Every row gives one point. Any point is a mix of the corners, with weights that add up to 1. It lies inside the corners' shape when no weight is negative. Say inside or outside, and name the corners with a negative weight.

Corners:
(1): [0.067,-0.017,-0.042]
(2): [-0.045,0.037,-0.028]
(3): [-0.048,-0.087,0.031]
(4): [0.052,0.038,-0.014]
Points:
[0.053,-0.013,-0.036] -> inside
[-0.029,0.023,-0.025] -> inside
[-0.036,0.031,-0.026] -> inside
[0.001,-0.029,-0.006] -> inside
[-0.041,-0.075,0.024] -> inside
[-0.021,-0.062,0.011] -> inside
[0.054,0.002,-0.029] -> inside
[-0.016,-0.014,0.008] -> outside (1)

Corners:
(1): [0.025,0.123,-0.007,-0.014,-0.029,0.006,-0.008,-0.026,0.037,0.009,0.038]
(2): [-0.029,0.084,0.033,0.023,0.089,-0.084,-0.010,-0.003,0.010,0.054,-0.037]
(3): [0.025,-0.024,-0.023,0.033,-0.048,0.026,-0.043,-0.007,0.002,0.056,-0.014]
(4): [-0.016,0.009,0.032,-0.021,-0.024,0.034,-0.020,0.038,0.075,-0.037,-0.034]
(5): [0.002,-0.011,-0.094,0.025,0.064,-0.009,0.112,-0.019,0.070,0.035,0.001]
(6): [0.008,-0.019,0.007,-0.070,0.061,0.009,0.043,-0.008,-0.051,0.005,-0.020]
(7): [-0.034,-0.006,0.009,-0.044,0.018,0.007,-0.033,-0.044,0.067,0.049,-0.007]
(8): [0.046,-0.012,0.042,0.009,-0.007,0.028,-0.038,-0.022,0.041,0.046,0.001]
(9): [0.046,-0.020,-0.010,-0.140,-0.035,-0.042,-0.013,0.027,0.035,0.072,0.018]
(10): [0.022,0.086,0.024,-0.036,0.026,0.004,-0.015,-0.043,0.009,0.016,-0.056]
(11): [0.014,-0.023,-0.075,0.028,0.060,-0.020,-0.026,0.012,0.059,0.010,-0.001]
(12): [0.009,0.029,-0.033,-0.020,-0.012,-0.098,0.020,-0.021,0.066,0.016,0.009]
Points:
[0.021,0.007,-0.010,-0.060,-0.004,-0.028,-0.005,-0.001,0.040,0.043,0.004] -> inside
[-0.009,0.036,0.001,-0.011,0.041,-0.004,-0.001,0.001,0.021,0.028,-0.022] -> outside (8, 12)
[0.018,0.033,0.072,-0.076,0.034,0.048,-0.038,0.007,0.000,0.012,-0.018] -> outside (3, 5, 12)
[0.013,0.001,-0.038,0.004,0.010,-0.007,0.015,-0.004,0.046,0.033,0.012] -> outside (10)
[0.014,0.029,0.021,-0.062,-0.019,-0.017,-0.039,0.002,0.032,0.030,-0.003] -> outside (5)
